Every row gives one point. The ring and each string are closed loops that go straight from each point to the next, and from the last back to the first. Before rounding, they use only three directions, however many columns there are. How many times does the string pass through the ring? Passing back the other way cancels.
(in the rows, 128 means zero)

Ring (6 x 3):
[[124 158 179]
 [ 90 163 159]
 [ 93 189 114]
 [121 190  90]
 [159 163  95]
 [167 155 140]]
String (33 x 3):
[[163 123 116]
 [180 142 141]
 [186 149 163]
 [158 133 151]
 [160 145 173]
 [159 157 196]
 [146 180 192]
 [133 181 162]
 [123 155 142]
 [124 164 139]
 [117 184 176]
 [100 185 191]
 [ 81 169 182]
 [ 96 185 165]
 [119 177 140]
 [108 159 130]
 [113 161 127]
 [109 189 136]
 [ 97 210 132]
 [ 79 206 105]
 [ 89 183  91]
 [ 95 202  82]
 [111 216  87]
 [125 226  91]
 [127 186  69]
 [131 163  75]
 [129 153 102]
 [141 178 113]
 [156 198 117]
 [180 169  85]
 [174 179 112]
 [152 183 132]
 [139 155 123]]
Times through: 0
String:
[[138 174 218]
 [126 180 184]
 [126 181 152]
 [101 143 154]
 [ 69 132 166]
 [ 66 166 169]
 [ 68 190 162]
 [ 60 163 130]
 [ 72 170 118]
 [ 71 206 115]
 [ 95 216 116]
 [116 184 118]
 [116 158 106]
 [116 179  74]
 [135 206  69]
 [146 203  93]
 [138 181 118]
 [158 189 106]
 [165 182 109]
 [139 179 132]
 [139 139 113]
 [169 121 113]
 [192 158 153]
 [169 178 165]
 [134 169 140]
 [137 143 147]
 [140 136 180]]
Times through: 4

Ring, 8 rows:
[[121 119 127 115 135  97 144 125]
 [138 134 162 119 107 108 121 126]
 [154 147 181 119  78 124  90 120]
 [161 139 159 127  67 124  94 113]
 [153 120 112 130  79 116 114 107]
 [113 108  82 101 141 108 128 109]
 [ 92 107  83  85 174 104 134 115]
 [ 93 108  93  91 175  97 145 120]]
String (28 x 8):
[[162 124 154 156  75  91 155 129]
 [126 150 195  94 124 119  94 130]
 [117 138 159  89 135 120  97 122]
 [139 132 148 116 103 113 114 120]
 [140 127 138 120 101 111 118 118]
 [130 144 171  95 115 125  87 121]
 [141 127 136 120 100 112 117 117]
 [179 132 148 151  41 116 111 112]
 [187 136 153 152  27 123  99 109]
 [159 140 156 120  68 130  83 110]
 [138 137 146 103 100 127  87 112]
 [168 118 106 143  56 118 112 102]
 [158 111  88 138  70 115 120 101]
 [122 123 113  97 125 120 102 109]
 [113 125 121  89 140 118 104 114]
 [107 110  82  92 148 113 119 107]
 [ 99  93  44  96 161 103 142 104]
 [ 86 117 100  70 180 114 113 115]
 [100 128 130  78 160 117 105 119]
 [124 104  86 121 127  97 149 114]
 [124 103  83 123 128  94 155 115]
 [117 110 100 111 139  99 142 117]
 [112  95  72 122 149  83 174 119]
 [101  96  78 115 166  80 179 124]
 [ 91 120 126  84 180  99 136 128]
 [103 132 146  82 158 113 109 124]
 [132 118 123 123 116 100 139 121]
 [153 113 122 153  88  88 164 123]]
Times through: 3
String (27 x 8):
[[107 118 109  92 150 110 121 116]
 [ 83 121 110  64 185 116 107 116]
 [ 88  99  58  83 178 105 135 108]
 [117  95  54 114 135 101 146 105]
 [140 107  88 132 101 102 142 110]
 [123 124 124 101 126 115 111 115]
 [132 129 127 102 110 124  96 110]
 [190 120 112 163  22 118 114 100]
 [189 122 125 166  26 112 123 107]
 [149 127 136 127  87 113 116 115]
 [134 141 165 101 108 124  91 119]
 [148 165 217  98  86 138  60 123]
 [170 163 220 123  55 132  72 124]
 [170 135 160 146  56 112 117 119]
 [135 128 137 114 109 112 116 118]
 [130 151 185  92 113 129  79 122]
 [132 160 204  84 110 137  61 123]
 [120 138 156  90 129 123  93 119]
 [158 126 133 135  74 113 118 113]
 [201 115 109 181   7 109 131 102]
 [190 107  85 174  23 107 137  99]
 [164 103  76 154  64 103 143 102]
 [129 117 108 113 117 110 123 112]
 [103 128 128  78 155 120  99 116]
 [ 90 110  83  76 174 112 118 110]
 [107  91  47 110 151  95 156 107]
 [114 100  72 112 141  98 148 111]]
Times through: 4
